Every row gives one point. Any point is a mix of the corners, with weights that add up to 1. It lies inside the corners' shape when no weight is negative. Is each point inside? If not, which corners have a negative weight?
In the rows, zero is written as 128.

Corners:
(1): [ 73 142 138]
(2): [136 121 150]
(3): [138 185 175]
(4): [170 112 114]
Points:
[125 140 131] -> outside (2)
[172 127 139] -> outside (1)
[148 130 153] -> outside (1)
[136 178 171] -> inside
[ 94 147 138] -> outside (2)
[137 165 160] -> inside
[116 161 149] -> outside (2)
[ 92 138 141] -> inside

Corners:
(1): [126 105 124 145 123  74  93 142 107 190 142]
(2): [140 106  70 121  94 114 102 121  68 130 129]
(3): [131 124 127 119 199 153 183 129 150 175 133]
(4): [115 148 105 126 115  83  72 109 112 110 128]
(5): [122 148 104 138  83  72 128 139 120 108 173]
(6): [133 120 143 129 132 113 118 118  54 107 147]
(7): [148 145 196  75 130 136 134 128 148 171 119]
(8): [139 104 205 138 161 188 173 136 155 134 112]
(9): [117 110 104 113 134 101 128 180  90  88 143]
(10): [189  99 164 121 191 110 143 122 179 143 116]
(11): [ 98  99 112 126 136  64 202 105 143  74  92]
(12): [100  85 110 101 121 114 143 118 138 109 165]
Points:
[126 114 121 121 134 104 141 126 121 133 126] -> inside
[124 126 130 112 132 113 129 125 122 111 132] -> outside (1)
[124 113 144 123 147 110 152 118 147 143 138] -> outside (2, 9)
[121 113 130 117 135  94 157 118 134 114 116] -> inside

Corners:
(1): [141 163 138 125 123 141 124 130 126 101  98 151 144 125 131 117  90 156
 116 183]
(2): [ 86 134 119 140 122 133 126 101 115 100  71 151 183 110 117 139  81 143
 131 115]
(3): [ 74 147 165 107 170 189 210 174  59 189 149 114 121 109  97 122 112 120
  80 126]
(4): [123 148 147 136  79 121 121 121 114 151  95 151 162 110 158 148  90 139
 133 125]
(5): [104 137 126 134  99 139 108 123 108 117  85 116 146 110  99 135  89 108
 141 179]
(6): [120 148 106 128 156 122 115 136 181 135 129  90 148 161 185 104 206  93
 102  86]
(7): [120 171 123 112 105 157 105 125 136 122 100 100 171 121 116 161  64 169
 120 166]
(8): [ 99 114 115 162 134 116  93  94 141 128 193 109 126 148 142 130 137 143
 139 111]
(9): [ 88 124 143 123 129 174 189 141  83 164 104 154 152 157  55 168 144 144
 110 162]
(10): [109  99 108 122 167 106 110 138 202 164 148 118 132 186 168  84 159  96
  92  80]
(11): [132 103 108 110 114 135  78  96 157 103 149 103 174 174 204 101 152 129
 110 109]
(12): [161 180 126 115  90 153  56 116 130  86 114 134 142 102  92 129  59 149
 134 115]
(13): [ 85 148 124 105 178 194 180 155  85 172 138 160 141 152 146 184 129 106
  94 146]
(14): [106  87 121 134 164 135  67 140 166 133 138 139 142 125 155 127 167 155
 116 100]
(15): [127 144 132 170 113 148  76 103 149 142 112 106 125 170 168 113 141 119
  68 105]
(16): [120 100 146 133 157  97 108 128 173 117 159  83 114 183 161 146 167  96
  93  97]
(17): [118 138 103 113  88 158 129 138 126  95  73 129 122 137 134 144  96 164
 141 164]
(18): [102 158 163 122 137 189 123 145 109 137 101 116 167 170 135 117  81 151
 163 135]
(19): [151 136 117 104 133 163 125  87 136 124  76 121 137 114 103 171  81 155
 148 162]
(20): [ 80 163 123  76 191 149 179 164  55 198  79 146 134 148  81 142 149 138
  82 142]
(21): [156  98  83 158 156 133  97 167 135 125 135 107 153 180 174 113 163 151
 114 113]
Points:
[119 141 120 122 116 149 119 132 128 120 103 126 139 138 134 135 110 144
 126 137] -> inside
[114 123 122 132 140 144 112 142 153 127 133 112 147 163 151 115 142 119
 102 117] -> outside (4, 8, 19, 20)
[116 129 113 128 144 140 116 129 132 130 126 115 137 146 130 132 134 133
 107 128] -> outside (4, 18)
[126 136 119 123 132 144 116 121 140 137 122 113 142 159 141 146 129 136
 117 125] -> outside (1, 2, 3, 5, 14)
[114 133 122 126 135 141 121 129 131 137 120 127 143 140 133 134 132 130
 109 125] -> outside (18)
[123 130 110 132 145 160 107 153 146 119 113  95 138 149 143 129 120 131
 120 122] -> outside (1, 4, 8, 9, 11, 20)
[112 149 139 128 125 153 142 136 101 136 102 133 136 130 102 146  84 143
 120 157] -> outside (6, 11, 14)
[143 106  94 141 162 111  46 113 209  83 171  97 164 155 188 104 141 113
 137  94] -> outside (3, 4, 9, 15, 17, 20)

Corners:
(1): [123 104 135 122 120 135 119 125 125 133 111 135 145 109 136 119 150 120
 136 142]
(2): [141 120 137 113 126 128  98 128 120 116 142 109 142 129 139 163 118 117
 141 104]
(3): [150 131 129 135 152 136 151 119 118 122 151 111 119 118 156 128 164 124
 118 120]
(4): [151 139 129 104 106 117 130 131 126 154 126 134 116 106  95 130 249 125
 127 150]
(5): [141 151 117 129 108 117 148 107 114 108 108 143 137 145 134 115 143 135
 144 106]
(6): [146 124 143 147 118 134 153 116 127 135  82 130 116 120 130 114 144 152
 133 108]
(7): [137 145 142 128 133 119 141 144 168 143 145 119 121 110 135 116 124 105
 137 141]
(8): [152 124 148 145 137  91 140 129 162 131 146 117 137 155 129 140 121 104
 108 138]
(9): [116 126  93 122 115 130 110 141 138 136 127 127 122 110 141 116 134 120
 126 131]
(10): [140 133 122 116 147 109 135  80 127 135 134 137 117 111 136 133 134 124
 125 141]
(11): [ 62 110 149 132 101 125 146 126 123 140 136 101 146 115 110 130 121 114
 134 141]
(12): [150 129 140 120 116 124 146 127 154 110 134 138 118 129 139 108 128 137
 113  70]
(13): [146 134 129 134 108 131  89 136 119 132 138 115 148 160 111 125 121 169
 126 136]
(14): [127 128 138 131 179 107 124 155 136 100 130 123 127 141 142 132 116  94
 148 144]
(15): [130 148 141 120 108 136 128 133 115 126 123 117 136 126 133 117 151 128
  93 113]
(16): [127 131 136 151 114  91 136 153 131 134 138 134 124 122 112 119 138  97
 147 133]
(17): [161 125 126 125 161 131 134 142 111 101 145 124 119 154 135 123 115 101
 127 147]
(18): [134 117 148 127 121 110 138 132 116 108 125  87 117 120 134 114 125 136
 127 119]
(19): [168  93 110 127 222 141 125 162 118 143 130  89 151 103 131 125 129  95
 133 155]
(20): [140 133 132 153 124 126 138 131 176 137 138 133 133 120  97 121 167  98
 126 138]
(21): [145 132 131 136 163 118 131  94 119 144 152 119 120 183 121 117 138  94
 118 134]
Points:
[134 127 134 131 128 122 130 128 132 130 129 120 132 127 129 127 139 122
 129 125] -> outside (17)
[134 126 133 128 131 122 133 130 128 132 127 119 128 123 130 123 139 121
 129 130] -> outside (20)
[139 132 130 129 131 121 134 126 134 127 132 124 127 127 131 122 137 119
 129 130] -> inside
[142 130 131 132 132 123 135 127 133 138 137 116 124 132 122 118 144 122
 116 129] -> outside (1, 2, 5, 14)

Corners:
(1): [209 193 199 101 160 127 126  79  81 109 142 161 131 112 158 156  64  96
  69 141]
(2): [164 103 142 116 107 127 103 142 114 103 136 139  92 137 168  88 108 152
 135 141]
(3): [176 149 140 143 112  56 145 105 109 132 110 100 185 168  90 151 122 120
 119 111]
(4): [161 131 116 101 169 118 174 116  94 148  77 117 173  82 174  40 146 157
  58 154]
(5): [126 125 163 147  81 102 168  99 101 161 191 124  90 121  54 107 133 121
 147 122]
(6): [128 153 159 163  82 100 107 127  91 168 103 120 108 122 105 137 141 102
 173 127]
(7): [132 117 132 174 119 191 129 144 138 121 132 107 150 112 122  95 175 137
 162 124]
(8): [161 210 133  87 173  96 164 150  96  96 112 146 160 122 157  80  87 116
 118 136]
(9): [149 135 174 126  80 136 155 115  72 143 115 110 126 166 132 156 147  94
 140  94]
(10): [142  91 157 166  85  87 150 161 139 160 115 142 126 120 131 153  57 104
 154  76]
(11): [135 174 143 173  79 112 126 111 156 107 136  93  49 126 124 130 103  93
 121  84]
(12): [146 148 121 117 169 101 195 168  79  85 112 139 175  80 159 118 152 107
 110 190]
(13): [ 97 116 136 121 103 154  92 112 132 107 152 158 103 137 148  98 113 101
 102 123]
(14): [128 161 108 113 189 138 144 125  62 112  96 111 151  81 123  97 140 159
  96 100]
(15): [142 146 130 150 110 123 130 129  87 166 148 162  96 140 106 143 170 110
 131  88]
(16): [ 70 136 160 152  63 152 102 148 157 136 137 146  84 171 124 162 124 167
 118  89]
(17): [114 148 108 146 104  98 162 131  94 180 139 117  95 186 104 161  92 110
 126 138]
(18): [193 178 142  96 109  98 147 160  71 163 141 122 160 115 111 185  74  82
  55 115]
(19): [172 170 100  98 127 121 158  79  92 109 128 158 167  92 156  99 107 159
 124 143]
(20): [119 112 134  96 124 112 116 116 154 162 142 112 115 149 137 155 148 124
 168 108]
(21): [106 141 154 169  90 142  90 104 108 134 180 103 125 152 183 127 184 137
 161 103]
Points:
[150 150 164 124 115 120 121 132  98 127 148 132  90 116 135 134 115  93
 119 104] -> outside (3, 4, 7, 16, 17, 19)
[153 158 157 149  70 116 129 127 128 130 139 124  97 147 105 154  70  97
 125  99] -> outside (4, 12, 14, 15, 20, 21)
[125 140 144 148  99 129 121 126 113 140 134 127 120 136 122 159 131 113
 136 107] -> outside (2, 4, 5, 8)
[135 144 139 132 113 129 135 126 109 135 135 132 118 124 140 122 123 123
 124 119] -> outside (3)
[138 138 135 126 113 117 140 136  99 140 135 130 141 128 130 128 129 125
 124 122] -> outside (1, 11)
[129 135 133 138 113 118 146 137 115 135 133 120 122 136 124 123 131 123
 124 113] -> outside (1, 6, 19)
[135 135 135 125 132 140 131 143 117 116 153 149 131 122 145 121 115 138
 132 130] -> outside (3, 4, 6, 9, 11)
[146 136 142 125 117  95 137 114  98 147 143 140 129 129 115 130 112 129
 112 129] -> outside (7, 8, 9, 11)

Corners:
(1): [126 165 140 132 111 164  83  65 141 131  94 119 101 163 134 126 176 149
 176 137]
(2): [149 110 146 148 158 167  64 157 195 157 102 111 137 135  69  92 153 100
 124 113]
(3): [154 101  68 149  62 111  90 101  99 116 102 145 137 118  70 162 142 138
 100 101]
(4): [ 91 132 133 134 109 105 140 137 147 123 103 144 131 178 102 128 116  96
 140 122]
(5): [ 99  95 135 159 152 102 165 115 138  94 162  67 125 109 158 112 167 137
 177 144]
(6): [ 96  79 194  86 137  94 196 108 133  68 131  50 161 138 118  72 121  91
 181 172]
(7): [109  92  76 120 125 127  89  77 149 129 112 135 123 125 116 135 132 115
 113  98]
(8): [145 153 125 142 145 125  93  67  98 157 104 119 105 162 106  98 127 108
 177 122]
(9): [155 147 108 108 139 149 165  58 149 116 123 153 162 125 109 117 128 142
 188  95]
(10): [155 150 111 157 136 186  97 109 152 152  97  91 145 122 149  75 119 114
 134 173]
(11): [121  96 143  77 140 114  95 173 159 159  98 142 149 207  65 105 131 121
 103 114]
(12): [149 133 135 184 139 183  88  88 117 118 109 132 161  81 117  99 109 136
 138 124]
(13): [118 156 162 129 179  91 143 155 185 160 122  93 109 120  98 104 130 128
 108 121]
(14): [ 99 169 151 173 133 139  90  74 102 139 116  64 171 113  93  93 188  87
 167 163]
(15): [127  76 120 134 135 132 139  86 169 123 169 127 143 118 124  96  98 150
 111 123]
(16): [110 104 156 115 165 117  81 147 194 193 147 134  79 121 168 132 170 144
 188  73]
(17): [ 90 152 135 106 147 163 118 143 156 194 104 127 108 164  71 133 108 156
 166 122]
(18): [156  83  93 183 101 148 120 114 112 150 105 146 107  89  89  95 166 141
 113  79]
(19): [171 124 106 148 130 137 160  80 130 122 111 156 112  86 123 150  85 103
 110 151]
(20): [156 129 164  90 163  89 162 114 133  95 179 113  99 140 184 119 116  91
 152  92]
(21): [146 110  84 166  66 164 162  37  98 116  90 129 169 125  93 147 140 156
 128 117]
Points:
[124 129 137 137 137 128 121 104 135 129 124 107 133 132 117 112 146 118
 148 130] -> inside
[130 138 143 131 140 129 132  98 132 128 124 110 134 134 123 110 125 121
 155 135] -> outside (2, 7, 18)
[128 118 135 133 131 126 129 103 143 121 121 114 134 133 117 109 137 119
 146 125] -> outside (17)
[128 115 118 123 121 123 134  90 142 120 118 126 139 137 117 123 123 134
 140 125] -> outside (2, 14, 17, 18, 20)
[128 117 124 140 129 133 130  98 135 120 119 112 138 126 111 109 131 122
 137 129] -> outside (16)
[136 125 122 141 131 143 120  91 132 129 115 115 138 122 109 112 133 123
 138 130] -> outside (4, 16)
[114 112 143 107 161 104 157 134 169 135 145 111 119 129 140 107 120 110
 143 129] -> outside (1, 2, 3, 8, 12, 21)

Corners:
(1): [119 142 125 142 143 130 160  91 124 127 119 135  90  84  98 134  91 161
 137 101]
(2): [ 39 164 121 129  99 152  82 107 169 147  78 124 138 112 142 160 103 128
 123 149]
(3): [117 146 135 138 111 163  94 143 157 131 158 100 135 137 107 113  90  84
 110 119]
(4): [ 92 165 126 115  37 130 136 127 120 121 129 132 162 142 117 211 102 127
  92 117]
(5): [142 132 120 152  96 140 140 111 135  79 111 125 167 123  99 131 111  59
 131 140]
(6): [172 144 147 192 130  96 182 161 118 116 101 136 142 149 124 140 171 165
 126 150]
(7): [ 81 126 139  94 129 132 130 115 138 173 104 139 130 159 139 118 112  99
 138 100]
(8): [111 120 140 114 146 126  80 119 166  68 134 100 141 154 108 169 125 115
 141 113]
(9): [133 155 146 121 172 137 151 117  81 164 140 112 111 116 178 130 156 142
 170 160]
(10): [122 121  76 162  98 108 146 137 180  72 176 116 174 174 114 167 124 140
 106 166]
(11): [146 135  83 147 109 101 127 182 190  93 102  64 159 132 113 201  95  89
 115 142]
(12): [162 162 132 109 170 145 180 160 167 146 116 164 127 129 177 124 118 147
 185 143]
(13): [129 111 123 165 136 114 114 182 166 121 142 137 168 155  75 204 118 103
 116 164]
(14): [ 80 143  90  97 120 201  98 131 100 147 103 145  81 150 137 150  99  99
 192  61]
(15): [125 141 140 114 168 149 158 143 122 169 166 133 151  88 144 131 171 154
 190 102]
(16): [ 89 146 151 147 117 186 158 129 155 111 148  71 166 180  77 196  90 115
 104 140]
(17): [105 170  94 123 147 186 123 113  94 164  93 138 123 136 124 116 120 120
  88  95]
(18): [125 113 124 116 123 169 114 106 160 180  95 103  75 124 144 139 157 108
 159 104]
(19): [143 115 146 111 170 138 120 134 102 192 116 127 136 108 179 126  90 173
 214 119]
(20): [132 126 139 174 165 124 163 109 153 101 127 129 141 137 140 181 109  76
  82 111]
(21): [122  82 152  80 154 153 146 165 106 147 110 100 107 104 169 119 127 148
 151 133]
Points:
[120 142 123 129 129 146 139 131 129 142 116 122 131 127 138 146 112 127
 141 118] -> outside (8, 13)
[116 136 119 134 124 146 130 131 138 132 116 124 125 138 131 151 123 121
 141 120] -> inside
[119 134 127 128 126 143 134 131 136 134 114 118 130 135 132 148 118 120
 132 127] -> outside (15)
[115 137 129 124 142 138 136 128 119 136 115 148 127 132 143 142 126 133
 154 114] -> outside (3, 11, 16, 18)

Corners:
(1): [135 134 106 117 153 138 148 137  98  98 127 127 123 108 112 136 123  94
 110 110]
(2): [ 92 153 187 203 122  57 166 136 134 141  84 128 117 125 130 106 145 138
 111 127]
(3): [107 123 154 136 152 135 138 173 148 110 117 148 112 120 126 168 136  91
 121 164]
(4): [116 101 113 166 102 132 138 155 141 143  94 144 110 189 115 185 146 157
 128 141]
(5): [168 111 110 163 170 142 143 159 146 113  77 129 121  95  95 124 137  97
 102 121]
(6): [125 160 108 112 122 126 132 167 130 157 127 135 189 100 124 132 131 132
 141 136]
(7): [116 112 118 157 108 111 124 161 134 145  94 127 118 133 126 116 149 206
  94 124]
(8): [113 124 100 133  96  97  90 145 155 138 156 126  99 227 171 113 136 166
 141 110]
(9): [108 135 133 106 138 154 108 128 146  92 107 131 131  86 155 123 108  96
 106 109]
(10): [104 111 130 120 109 140 137 114 150 119 108  97 118 129 171 118 131 156
 119 134]
(11): [151 136  98 150 114 125 112 151 145  99 131  75 123 111 106 120  92 115
 119 126]
(12): [125 130 131 129 113 101 146 123 158 146  93 141 173 114 107 130 146 107
  91 174]
(13): [129 134 134 126 106 131 113 157  97 156  86 119 120  99 127 131  64 166
 115 188]
(14): [122 150 133 129 109 140 134 122 139 144 125 135 112 145 142 106 135 152
 103 145]
(15): [133 110  94 113 191 126 137 121 123 134 126 132 123 101 102 174 120 122
 135 119]
(16): [112 109 126 115 148 136 136 140 144 155 136 146 249 130 110 117 134 135
 120 126]
(17): [108 159 118 112 116 125 123 145 140 156 130  60 145 140 135 131 126 103
 108 103]
(18): [111 113 137 117 114 127  84 151 139 145 157  93 130 126 128 124 136 106
 162 111]
(19): [141 127 122 124  98 109 145 165 135 154 153 138 177  97 143 124 135 108
 112 114]
(20): [117 101 113 205 151 137 150 134 157  99 113 147 122 112 119 118 157  97
  87 145]
(21): [103 147 125 107 139 110 157 140 133 125  96 145 121 111 135 109 102 101
 107 106]
Points:
[120 131 127 137 126 123 132 147 139 128 116 123 121 122 131 133 129 120
 116 132] -> outside (16)
[128 138 123 128 126 122 124 145 132 129 121 115 121 118 132 127 124 127
 119 132] -> outside (4, 16, 20, 21)
[124 129 122 138 128 123 138 144 133 132 105 130 132 122 125 130 123 131
 108 136] -> outside (18)
[109 139 133 132 115 118 119 156 134 145 113 118 126 150 137 122 129 148
 119 121] -> outside (10, 11, 12, 15, 19, 20)

Corners:
(1): [ 74  84 110 144 173 101 138 102 151 159 117 167 174 137 134  72 126 105
 183 109]
(2): [111 158 119 154 101 171 133 127  95 138  74 149 132 142  76 110 147  89
 176  87]
(3): [134 172 126 109 123  99  87 127 155 115 196  98 133  62 229 165  72 139
  95 128]
(4): [133 146 104 147 133 148  57 140 111 151 147 114 142  88 136 160  72 154
 114 122]
(5): [ 89 139 136 108 166  78  95 138 120 145 153 188 174 177 166  87 108 116
 155 137]
(6): [ 89 107 146 104 137 105 113 170 179 113 121 175 175 146 134 127  96 136
 125 109]
(7): [148 118 122 148 110 150 143 116 110 144 122 170 108 177  72  84 136 107
 149 122]
(8): [107 144 111  85 106  88  88 112 136 140 142  85 111 123 176 166  64 130
  91 141]
(9): [148 155 132 122 108 147 134 132 107 153 117 108 108 100 108 116 114 171
 125 107]
(10): [104  76 147 136 139 123 129  87 101 123 114 145 157 131  60  99 165 106
 142  73]
(11): [ 60 107 183 128 169 114 102 124 113 132 138 176 144 110 145 123  93 106
 167 127]
(12): [ 67 121 103 126 151  64  90 172 137 118 170 152 148 126 139  79 138 134
 177 134]
(13): [109 111 119 113 158 140 144 151 103 127  83 153 157 152  99  75 146  85
 127 109]
(14): [136 115 149 192 147 148 132 133 114 117 102 111 139 155  93  86 123 106
 132 109]
(15): [141 125 113 165 116 153  95  99  88 131  59 125 126 124 138 116 116 156
 115 126]
(16): [105 107 173 116  65 112  65 119 136 164 187  95 153  74 171 121  80 122
  85 167]
(17): [102 102 139  89 165 101  91 149 158 111 184 132 192 138 163 135 123 165
 173 148]
(18): [100 135 132 163 135 105 171 136  88 126  90 184 190 158  69 120 131  95
 146 134]
(19): [135 167 135 109 127  91  49 152 173 153 138 104 137  97 177 176  99 135
 108 156]
(20): [121 103 139 129 111 165 132 130 107 172 134 121 105 129 137 127 160 154
 117 125]
(21): [121  73 115 180 139  82 134 138 116 133 104 144 152 143 128 120 127  66
 163 101]
Points:
[ 96 116 128 132 148 106 118 126 127 142 128 156 160 139 134 103 117 115
 152 123] -> inside
[112 131 128 136 136 115 108 126 117 131 127 138 149 125 133 118 111 118
 141 125] -> outside (6, 20)
[113 114 118 145 138 132 128 121 114 141 110 145 129 135 118 101 126 117
 149  98] -> outside (16, 17, 18, 19)
[101 138 141 129 131 133 117 144 124 144 152 156 148 130 130 104 121 138
 153 125] -> outside (8, 10, 13, 15, 19, 21)
[120 130 121 136 129 119 106 138 128 140 128 130 145 129 138 121 108 127
 130 128] -> outside (10, 11)

Corners:
(1): [156 132 103 128 110 138 161  90 128  99 167 180 110 122 113 155 127 122
 135  97]
(2): [178 143 118 125 113  80 109 164 137 135 149 224 139 110  91 163 149 117
 152 150]
(3): [184 102 165 130 168 190 125 190 176 156 155 106 114 121 192  92 122 150
 121 133]
(4): [102 111 119 112 106 119 150  68 144  83  83  91  91 152 103 169 121 125
  91 135]
(5): [ 86  87 124 146  91 113  72 111 116 123 128  75 144 144  91 146  95  86
  97 156]
(6): [ 88 112 127 106  53  75 110  97 175 123 127  79 142 168 112 109  96 101
  96 137]
(7): [141 155  82 138 114 115 124 170 118 147 161 170  92 104 100 157 171 107
 194 151]
(8): [119 123 105  90 146 161 153  79 143 139 139 159  71 135  81 116 103 120
 100 147]
(9): [129 158 136 194 201 161 117 116 160 131 131 116  90 149 157 106 121 142
 110 123]
(10): [ 95  54 126  98 106  69 116  77 143 102 134  63 108 146  96 120 112 123
 127 181]
(11): [153 134 129 142 161  97 130 156 112 144 161 164 176 107 129 132 193 117
 149 104]
(12): [146 168 101 104 111 120 135 150 121  79 167 152 134 130 113 143 131 116
 107 143]
(13): [110 134 172 148 176 136 153 156 148 110 156 153 143 128 148 100 155  47
 170 156]
(14): [106 116 139 169 157 166 170 135 112 177 167 113  92 155 199 115 131 142
  64 122]
(15): [ 99 141 123 132 132 157 145 126 156 149 159 191 129  73 183 116 184 100
 155 119]
(16): [114 117 158 163 193 184 162 127 169 114 143 146 136 181 140 121 157 152
  91 135]
(17): [134 138 138 146 151  88 124 199 121 128 153 160 156  78 124 135 128 132
 179 115]
(18): [109 112 107  91  62 103 130  89  89  99  96 100 128 152 108 123  92 166
 110 145]
(19): [105 127  70 135 135 111 152  96 108 130 102 117 135 160 113 176  99 130
  98 197]
(20): [101 127  98 179 106 116 147 128 148  68  86 106 101 121 116 104 123 105
 115 165]
(21): [101 166 209 150 155 166 197 140 142 137 160 122 155 102 152  80 173 136
 130 148]
Points:
[117 115 132 125 125 134 139 130 143 123 134 123 123 140 129 122 125 128
 113 151] -> outside (1, 9, 11)
[129 133 125 134 132 134 152 140 138 129 152 152 130 126 133 124 146 138
 125 136] -> outside (4, 5, 9, 13)
[122 128 142 133 142 133 143 126 139 126 145 140 133 131 134 125 137 121
 120 136] -> outside (7, 20)
[131 151 127 146 151 137 136 163 130 132 151 152 127 104 140 129 147 108
 135 141] -> outside (1, 6, 10, 16, 18)
[128 126 138 137 129 123 134 136 139 121 144 135 125 134 120 124 134 119
 123 140] -> outside (15, 19)
[ 96 125 130 150 126 118 147 116 131 115 127 112 129 130 128 126 139 119
 126 141] -> outside (2, 3, 8, 12)
